Each wall is flat, endless, passes through zero and stands at right angles to its row. A trip goes straight from one point to another. List the walls that it crosses, first one first.

Walls:
(1): [-30   0  -5]
(2): [ -5 -57  13]
(3): [ 33  57 -45]
Trips:
[-3 73  4] to [-16 -34 -28] -> 2, 3
[-12 -72 -10] to [ 89   7 -96] -> 1, 3, 2
[-25 -17 -32] to [ 42 -15  33] -> 1
[ 10 -24  67] to [ 50 -14   8] -> 3
[39 54 49] to [  1  16 -48] -> 1
[ -1  22 -29] to [-76  -7  46] -> 3, 2
[-30  14 -21] to [23 22  0] -> 1

Walls:
(1): [ 26 -15  48 -13 -44  14 -26  92  50 -35  62]
(2): [ -2  -3   5  -2  10  10  48 -81   3  17  30]
(3): [-42   6  63 -61   3 -57  -4   3  15  42  -8]
(4): [ 71 -10  34 -30   9  17  20 -61   8 -15  33]
Trips:
[-38 -14 -20  -9 -11 -35  -2   2  -5 -29  26] to [ 40 -21 -56  20  22 -12  36 -37 -43   0  12] -> 2, 1, 3, 4
[-21  68  22 -26   3   8  -9  83  -5 -60  41] to [ 19 -62 -17 -26 -33 -35  -7   3   7 -29  45] -> 4, 3
[-80  31  11  56  72 -15 -15  47  44  -8  97] to [ 59 -26  13   6 -24 -44  -9  -2  17  29  24] -> 4, 2

Walls:
(1): [  23  -31  -28   28  -10  -29  -47  -20   28   17   61  -38  -13   24
   26 -104   -1  -23  -74  -35  -67    8    8   40]
(2): [ 26 -48  15   8  76  20   7  37  -1   5 -34 -35  55 -11  -3   3  -5 -13
 -57 -10 -22  52 -32   8]
(3): [ 15  -4  72  82 -37  28 -44  29 -10 -10  55 -24  42 -60  -3  56 -87  24
  -8 -58 -57   7  32  52]
(4): [ 47 -34 -10 -42 -46 -29  29  44   5  63 -57  78  70 -33  23 -18   3  57
 -10 -27 -27 -21  63   0]
(5): [-42  26  -5  12  38   1 -78  -1 -42 -40  48 -63  25 -18  15  26 -11 -29
   3  -5  23  16  -6  61]
Trips:
[  9   4 -11  70 -38 -11  12 -56   8 -68  75  34 -63  31  -5 -22 -48 -32
  -3  37  47 -10  15   3] to [ -32  -49   10  -39   -8   12  -33  -11  -17 -111  -18   -8  -29    2
    7  -69   -2   50  -21   -3  -23   30  -21   22] -> 3, 2
[ 48 -25  75  27  15 -25  17   8   8 -48  50  80 -74  76 -43  13 -10   6
 -22  19   1 -23 -65 -68] to [ 26  33  -3 -46  26 -47 -15 -22   7  -8  18 -32 -16 -54  17 -32   9  33
 -27 -21 -42   7 -59  19] -> 1, 2, 5
[-16 -60 -44  53 -18   7  53  17  35  13  56 -32  63 -23 -36  45  49   7
 -67  -4   6  48  52 -36] to [  3 -30 -60 -19 -59   6 -41  -3  24 -40 -20  51  22 -24 -12 -35 -59 -16
 -61  20  78 -26  27  38] -> 2, 5, 3
[  8  41 -28 -76  43  24  53 -31  20  48 -43 -18 -43 -10 -19   3 -10  60
  26  -3 -19 -26  39   0] to [  15  -49 -113   12   53   15    5    0  112  -11  -12   49  -60    3
  -27   -1  -19    0   36   13  -22  -65  -21    2] -> 1, 4

Walls:
(1): [-11  15 -14  56   3 -19  58 -29 -86 -23 -39  58  -2  47   4 -46  -1 -50
   9  77  40  11  48 -24 -33 -13  19   7  38 -29 -42  -2 -25  -2  84  71
  26  33  52  40 -54 -24  65 -57  94  34 -14 -38]
(2): [-12   8 -60  26 -10  12  34   1  -2  31 -62  31 -90  44  11 -28   8 -13
  17 108 -17 -38 -31 -35  -8  48 -71  55   3 -82 -37  -4 -52 -12 -14 -62
 -42  64 -12 -55   0 -32  25 -26  88  11 -27  57]
(3): [-82 -64  -2  -9 -23  -5 -18  34   5 -38  12  46   0 -23  11  87  85  47
 -47 -32 -16 -96  -5  44 -12  18   5 -57  22 -30  32  28  -8 -54 -70  24
 -30 -48 -65 -26  25   9   3  36 -27  -9  24 -17]
(4): [101 -11  18 -63 -10 -22 -15  16  29  18  16 -31 -48  -8  -3  18  49  37
  12   1   3  67  21  53 -34 -19  40  41 -51 -14  -6 -15 -45  28  48  44
  32  59  63  24 -40   5 -30 -10  -8  29  33  62]
(5): [ -12    4  -42  -30  -35   27   48   50   17   14  -53   -4  -42   22
  -72    2  -33   -1   -8   11 -100   36  -27   37  -19    6   29  -77
   34  -52  -32   11   12   36  -30    5   34   39   -3    7    7   22
  -23   49    8  -33   40   10]
(6): [ 57  35  30  -2   9 -32 -58   4  -8  -3   2  64  23  48   8  29  18   2
  -5 -25  36   8  37  -7 -28   0 -23  18 -27  20 -39   8  59  42  56  37
 -34  20 -47  47   1  35  33 -32  -2  84 -24  47]
(7): [-30 -16 -79  11 -56 -31  -9  -1 -15 -42 -68  39 -35   9  59 -19 -41 -24
  12  46  32  36  -1  35  76  10  15  51   6  13  23  54 -76  26  17 -27
   0 -61 -55  19  60   6  13 -17  -1 -15 -49 -30]
Trips:
[-16 -24  -2 -14 -61  63 -24  13 -13  55 -51  38 -36   1   6  56  -9  43
  11 -15  18  70 -20  55   3 -51  22   6 -59  49  -8  26  43  33 -35 -10
  48   6  60 -18 -42  41 -84 -81  34 -46  11 -31] to [ -9 -44  62 -19  -3 -45  47  -8 -84   3 -46  16   3 -91 -21 -53  -6 -18
  11  21  10 -31   7  20 -72 -65  12  45  -9 -51 -41  -4  40 -70  15  44
  31  10   1  10 -50  15  25  20 -11 -11  24 -49] -> 1, 7, 3, 5
[ 56  37 -93  44  30  40  12  12   2  60 -41 -28  10 -48  49 -35  29   0
 -68 -12 -58 -21 -29   2  40  19 -62   5  -4  -6 -19  -8 -11  39  -4 101
 -72   1  18  -7  21 -49  -9   4 -22  -8  33 -40] to [ 38  16  32 -14  10 -14  17   3 -49 -23 -12 -34  -7  32  46  41 -35 -58
 -55 -45  -4 -10 -94  55 -29  37  17 -15   2 -23 -68   7  12  86  22 -40
 -35  -5  22  33 -15 -44 -50 -24 -53  55  13 -21] -> 4, 6, 2
[  51   44   11  -38   17   38  -50   -5  -26   32  -67    8  -71  -17
   16 -105  -33  -31   -4  -50   61   33    5   46  -29   23  -42 -107
  -22   24   30   18  -18    4   27  -44   19   56  -19   20   13    2
   15  -54  -62   15   47   30] to [-22  30 -42  89  76 -53 -22 -41  20  -5 -78 -66 -35   5  -3 -53 -89  33
  47 -15  16  -3  12 -43  29  -9  60   4  27  73  -8 -33 -99  19  -5   9
 -68 -35 -68  -3  39  46  31  35  -7 -31 -36   7] -> 2, 4, 5, 6
[ 33  16 -37   9 -78  32  -3  24 -25 -42  46 -25  55  40  51   2  -3  -7
 -23  36 -91 -22  80   5   3  41   9  16 -39  93   3   6  -9  13 -33  14
  17   9  66  36 -28   5  -8  -1  25  94   0 -15] to [ 41  -7  36 -12  47  -8 -63  57 -27  42 -13  17  22  31  83  -2  -1 -56
 -29  38 -17   9  73 104 -21 -51 -28  72 -24  14 -32 -21 -42  18 -26 -58
 -30  82  61  66 -34  29  -3 -19 -21  21 -47  -4] -> 7, 2
[  5  -6  11  16 -35 -21  29 -19  28  40  37 -44 -64   0  -1  22  35 -23
  38  -3 -50  32 -19  -3  26 -17 -90  52   2   2 -21  64   0  62 -63  46
  41   3 -78  -2 -29 -34  -6  32  -8  91  -7   0] to [ 19  -4 -24 -41  69  52  24 -24   7 -24  -7  29  19 -13  -3 -44  25 -13
  50  27  35 -48  41 -17 -71 -29 -54 -52 -16  23  -2 -10 -11  -2 -14 -10
 -51  28  -3  -3  72  34  30  28 -10  -7   5   9] -> 7, 3, 4, 5, 1

Walls:
(1): [-99  -1  38  48 -38   6  18  15 -29  61  31   6  25   1  32 -19  19 -44
  46 -33  57  59  -9  65 -22 -24  33   8  -6 -37  39 -24   8  66 -74  37
 -39 -92  14   1  22   2  49  23  27  -3  46 -38]
(2): [-18  21  -3 -72  21  -5 -42 -53  78  -6   4 -41  37   4  25 -10  16 -50
  18  53 -44  54 -13  11 -19   6 -20 -37  21   6  12  -4 -35  45   5 -30
   1  12 -44 -76  21  62 -63  43 -10 -59  -1 -51]
(3): [ 50 -23   7  24  17  -6  -2 -22  73 -42  63 -22  28  93 -53  50   1  -4
  36 -44  13  25  59 -26 -27  15 -44 -73   7  42  -8  91   1 -27 -25  -8
   4  59   1  29 -26 -63  15   7  21  12  34  50]
(4): [105  15  29 -18  27   5  16 -16 -33  -4  46 -24 -17 -71  -3 -68  20 -28
  45  34  -5  -6  18  -8 -30 -28  25  -9 -53  32 -14 -27 -20  46  -5  36
  75   7  15 -53 -10  22 -69  22 -35   9  46  -5]
(5): [-24  74  40 -24  26  69 -87 -31  13   2 -53 -28   8  33  23 -21  45  37
   1  24  24 -92   1 -34  16 -23 -69 -68 -41  27   6  22 -19 -55 -23 -26
 -37 -12 -10 -31 -29 -11  21 -43  33  14  -4 -12]
(6): [ 60  16  27  44  48  61 -38 -79  24 -57 -11 -46 -26 -16   5  36 -37   3
  12  11 -31  -7 -14   1  18  65 -17  16 -33  21  57   3  24 -36  10 -43
 -18 -33 -56   6  26  60 -50  94   8  53  16 -25]
Trips:
[-28  13  44  43  -1  -1  78 -27  11   7 -32  -3 -10 -12  30  26  14  20
  22 -49 -63   8 -31 -24  27   2 -38  16   8 -18  48 -48   1  24  52  42
  27 -10  66  48  41 -39 -51  35   1 -25   9  18] to [-43  64   7   0 -14  -7  23 -47 -21  31  47  28  23  39 -21  77  24 -36
  20  43  63 -13   8  13  78 -27 -10 -34  -4   3 -11 -11 -13  15 -43   3
  17  15  18  34   1  27 -33  35  22   1   2  58] -> 3, 6, 5, 2
[-43 -10  -1 -37   6  43  33  86  18  20 -22  -8   4  14 -51  17  41  39
 -48  33  -1 -44  41  -5 -21  -7 -50  55 -13  -9  16  -8 -18   8   3   3
 -43   6 -21  44  -3 -30  33 -51 -48 -32  22  -2] to [  8  71  -7 -60  38   6 -54 -58  12  13  44 -64   4   0 -14 -52  45 -17
  19 -41  52  49  30 -26 -63  18 -34 -10  49  10 -16  -5 -13  23  35 -38
   9 -69  19   4   3 -37 -30  26  18 -22  21  25] -> 3, 2, 1, 4, 6
[ 40  54 -47  34  20 -59  80 -44  -9 -17  35  61  70  -6 -23 -21  38  28
  65  14 -30  76  15 -24  10 -28  47 -26   0   5  46 -33  25  13  -2 -23
  10 -31  17  51  30 -41  47 -22 -28   5   7 -41] to [ 28  19  -7 -11  48 -43 -35 -59 -11 -27  -3  17 -16  16  48 -58  -1  25
 -44 -26  -4   6  -4  14   5  -3   8  33 -32  75  20 -59 -12  -4 -18  23
  15  23 -13   3  46   8 -14  34  31  53  39 -81] -> 6, 3, 2, 5, 1
[ 31  13  12  35  -1  -3 -34   3  53  46  34  19 -21 -33 -44  75   6  25
 -30   4 -34   6   6 -25  -2  13 -25  53  27  38  38  44  28 -19  50 -15
  11  -2 -45 -24  -9  11 -43  23   7   2 -36  -4] to [-82  29 -51  42  44 -46   0  17   0 -42   7  53   5  47  34  44  38 -41
  -8 -68  -3 -59   4  29  -6  -2   4 -54 -30  -3  26  52  25  30 -42  19
  36  -7 -58  18 -44  54  55   3  10  91  37 -12] -> 5, 2, 1
[ 51 -38   9 -33  42  37  26  -2 -49 -12  26 -53 -77  64  20  92 -67  15
  33   0   8 -13  -1 -12  72 -12  28   4   3  82  -3   8 -17   5   1   9
  14 -24 -22 -17  14   6  36 -59 -60 -32 -15  18] to [   9  121   -5  -34   29    0   56  -23  -24  -45  -31  -11    6  -16
  -85  -32   41   11   76    3  -60  -16  -15   -8  -39  -33 -112   17
   15    6   22    4   -5    5   14  -17   30   41   37   20  -49   23
  -65   75  -22   53   59  -56] -> 5, 2
[  6  57  49 -61 -22  -1 -28  -8  28  30 -25  98 -29  26  21  -4 -40  77
  16  28 -22  11 -46  15  64   7  -7  35 -40  21 -23  18  11  27 -77  22
  51 -23  19  37 -46 -40 -94 -61  23  33 -11  25] to [ 22  16 -41   9  40 -10  -6  48  15 -32 -46   1 -84   5  -5 -12 -32 -26
  14  10  47 -32 -33  21  49  51  30  -3  35  -2 -44  26  62 -30 -34  -8
 -14  48 -32  27  -1  66  -5 -10 -34 -12  11  33] -> 4, 6, 5
